Each row is a point. The points of each table are mixes of a few directions, plus a little noise. Count the directions of each table, and those that both share. Where both have some left over, give the other angles between the two spaces (their principal angles), to ten degrees, smallest first.

First (7 x 3):
[[-16  15  -8]
 [ -8   6  -3]
 [ -6 -11  12]
 [ 22  -2  -6]
 [ 54 -25   4]
 [-26  32 -20]
 [-21 -15  21]]
Second:
[[ 20  -4  -3]
 [-60  14   9]
 [ 36  -9  -6]
 [ -3   0   0]
 [ 30  -6  -5]
 [-22   5   4]]
Directions: first 2, second 1, shared 1

First:
[[-11  -6 -11   7   4 -31  -5   2]
 [ 20   8   9  14  28  15   4 -17]
 [-19  -2   7   0 -10 -24   2  -5]
 [ -3   2  12  -5  -8  11   5  -4]
 [-16 -19 -44   1  -4 -57 -18  27]
 [ 23   9  11  11  25  30   5 -16]
 [-20 -13 -17 -11 -22 -29  -8  20]
 [ 19   8   8   8  18  24   3 -13]
 [  6   8  26 -24 -30  60  10   4]]
Second (10 x 8):
[[ 18 -21 -42 -21 -27 -13   2 -16]
 [-24  16  12  20  -3 -22  -2 -27]
 [-19  13  49   2  19  25   2  40]
 [-10   5   4   6  11   3  -6  25]
 [-27  19  35  15   5   1   0   1]
 [ 18   2 -38   5 -10   8  -7 -21]
 [ 21  -6   1   9  23 -18  11 -41]
 [  3 -21 -15 -17   6  -8  -6  45]
 [  1   7   8   2  -6   3   6 -21]
 [ 15 -14 -16 -23 -15  18   0  16]]
Directions: first 3, second 5, shared 3

First, 8 rows:
[[ -6 -13  -3   2  -3  -6  -5   1  -4   5  26]
 [-34  25  -5  -6  21  14 -14 -29 -16  -3 -31]
 [  1 -31 -31   6  -2   2   5  10  -8   2  12]
 [  8 -20  13   0  -9 -17  -2  19  -3  14  45]
 [ 44  10  -9  -4 -11  -4  11   8  19  11  -1]
 [  1   2 -22  11  -9   5  -4 -25  38 -20   0]
 [-14  15  14 -13  19   9   1  10 -42   9 -34]
 [  0  15  43   3  -4  -5   6   5  16 -20 -16]]
Second:
[[-18 -52  -4  17 -19   3   8  54 -25 -26  -5]
 [ -6 -20   0   4  -3   0   4  17 -13  -3   3]
 [-27 -13  -2   5 -11  10 -12  30 -32 -17 -20]
 [  7  20   0  -3  -1   2  -4 -16  16  -2  -8]
 [ -1 -13   1   2   0  -2   4   9  -6   1   6]
 [-11  34   5 -22  27   0 -15 -32 -25  36   7]
 [ 21  -9   0   3   1  -8  16  -7  24   3  18]
 [ 11  34   3 -15  17  -3  -5 -38  10  24   8]
 [ -4 -16  -1   4  -4   0   3  15  -9  -6   2]
 [  1   0  -1   0  -1   0   0   0   0   0   1]
 [ 32  36   0   2  -9   1   3 -33  60 -12 -10]]
Directions: first 5, second 3, shared 2; angles 40

First (9 x 18):
[[  5 -17  -8 -23 -24  -8  28   6 -14  -2  -5   8   9   5  14  10  -8  -1]
 [-21  -6  -6   3 -14 -11  -8   4   4   9   0  -4  -9  -5   7  -6 -22 -13]
 [ -6   5   2   7   5  -6 -13  -2   6   1   1  -7  -8  -5  -3  -8  -4  -1]
 [ 19 -26   0 -34  -7 -12  20   6 -11   5 -12 -12  26   1  31  15 -19   6]
 [ -4   1  -1  60 -12 -27 -41  -7  36  10   2   1 -17 -14 -23   5  53 -34]
 [-59  15 -15   7  -6  40  -2  15  -7  15   4  31 -32  13 -14 -28 -33  -7]
 [ 38  -6  18 -14  42  -2   4   0  -1  -1 -22  -7  11   4   3  -9  40  24]
 [  2  29   5   5  21  51  -2 -10  -5 -12  23   3  15   7 -17  13 -12  18]
 [ 27   5   6 -11  -5 -25  13 -13  -5 -23   8 -14   7  -7   3   8   6   9]]
Second (8 x 18):
[[  4  -7 -58 -37  20 -37 -23  -2  -2 -28  47  35   7  28 -23   3 -23  51]
 [-17 -11  20  12   0  21   8   7 -15   4 -27 -16 -11 -12  20 -17  28 -30]
 [-19 -22  16  14   5   9  14   7 -15   3 -11 -18 -10   1   6 -12  18 -11]
 [ -5  12  -5  -8   2   0  -4  -2  -4  -8  -4   7   5  -4  11  -2   3  -4]
 [ -5 -12  -7   4  10 -19   9  -4  -4  -6  25   0   5  19 -18   9 -21  28]
 [ 19 -22   4  11  -5   9   0   9  11  23   2 -10 -19   0 -18  -5  10  -2]
 [-12  18  -1  -5   1  -7   2 -10  -6 -14   3   5  17   0  11   7 -13   5]
 [ 33  45  32  13 -32  23  -3  -9  35  25 -33  -3   7 -35  12  14  -2 -35]]
Directions: first 6, second 4, shared 0; angles 40, 60, 80, 90

First, 11 rows:
[[-12  24  10 -43  -1   4  16 -20 -13 -13 -22  20   7 -16  18 -55  22 -13
   -3   7   1  24   4  -8]
 [ -3  17  -7 -18   0  -3  13 -18   4  -2  -6  -3   9   0  -4 -37  15  -3
   11  -3  -3  10   8   1]
 [  0   7  22  -8  12  13   5 -13   1  -2 -15  -4  -1 -23  13   7   9  -9
  -13 -12  -6  -8   5  -5]
 [  7  11  -6   8  13   2   8 -25  22  11   2 -34   9  -3 -15  -2  10   1
   14 -23 -12 -14  15   9]
 [  7  -5  -1  19   8   1  -3  -1  13   8   8 -20   1   2  -9  24  -4   4
    3 -12  -5 -17   3   4]
 [ -1 -15 -19  10 -16 -13 -11  24  -8   0  16  15  -2  25  -9  -1 -16  10
    8  20  11  10 -11   1]
 [ -1 -21 -10  11 -18 -10 -16  35 -16  -4  13  25  -9  21   0  13 -21   9
   -2  24  14  11 -16  -3]
 [ -5 -21   5   5 -14  -3 -15  35 -22  -7   4  32 -14   7  13  21 -19   2
  -16  23  14   8 -17  -8]
 [  7 -20  16  27   6   8 -14  19   1   4   4  -4 -12  -9   5  57 -16   1
  -18  -6   0 -20  -6  -4]
 [ -6  19  10 -26   5   6  12 -20  -3  -6 -16   5   5 -16  10 -29  17 -10
   -2  -4  -3   9   6  -4]
 [  8   5 -19  16   6  -5   4 -15  23  13  12 -33   9  13 -23  -1   3   8
   20 -16  -9 -12  11  13]]
Second, 10 rows:
[[  5  13 -23 -11  11  -2  15 -13  14  -1   5   6   4  10  -8 -31  14   2
   32 -15  -2   7  -4  -8]
 [-15  18  60 -30  -1  18   3 -30 -18  -7 -42 -18   6 -53  29  -3  16 -22
  -55   5 -12  -5  26   9]
 [ -8   1  13   0 -18  -5  -8  -7  -9   4  -6 -25   9  -3  -4  -1  -5   0
  -24  16  -4  -1  18  22]
 [  9  -7  -1  17  11   4  -2   3  11   6   6  -7  -4   0  -4  27  -4   3
    5 -14  -3 -14  -4  -3]
 [  3  -7   6  14   3   3  -6   4   4   4   2 -10  -2  -2  -2  25  -6   1
   -7  -5  -2 -12   1   2]
 [  2   6 -33 -17   4  -6  14   6   3  -8  10  37  -3  21  -2 -41   9   4
   39  -2  10  22 -20 -19]
 [  1  -9  -7  13  -7  -6  -8   9  -1   4   8  -6   0  11  -8  10 -10   6
    0   7   2  -2   0   6]
 [  7 -16  15  25   9   9 -11  11   5   6   3 -12  -9  -9   3  52 -11   0
  -14 -11  -3 -22  -3  -1]
 [  1  -4 -26  -7  -3  -8   5  18  -4  -7  12  36  -6  22   0 -22  -2   6
   25   7  12  19 -20 -15]
 [ -5   2  -4  -5 -10  -6  -2  -1  -5  -1   0  -1   4   6  -3 -15  -1   2
   -2  11   1   7   5   7]]
Directions: first 3, second 4, shared 3
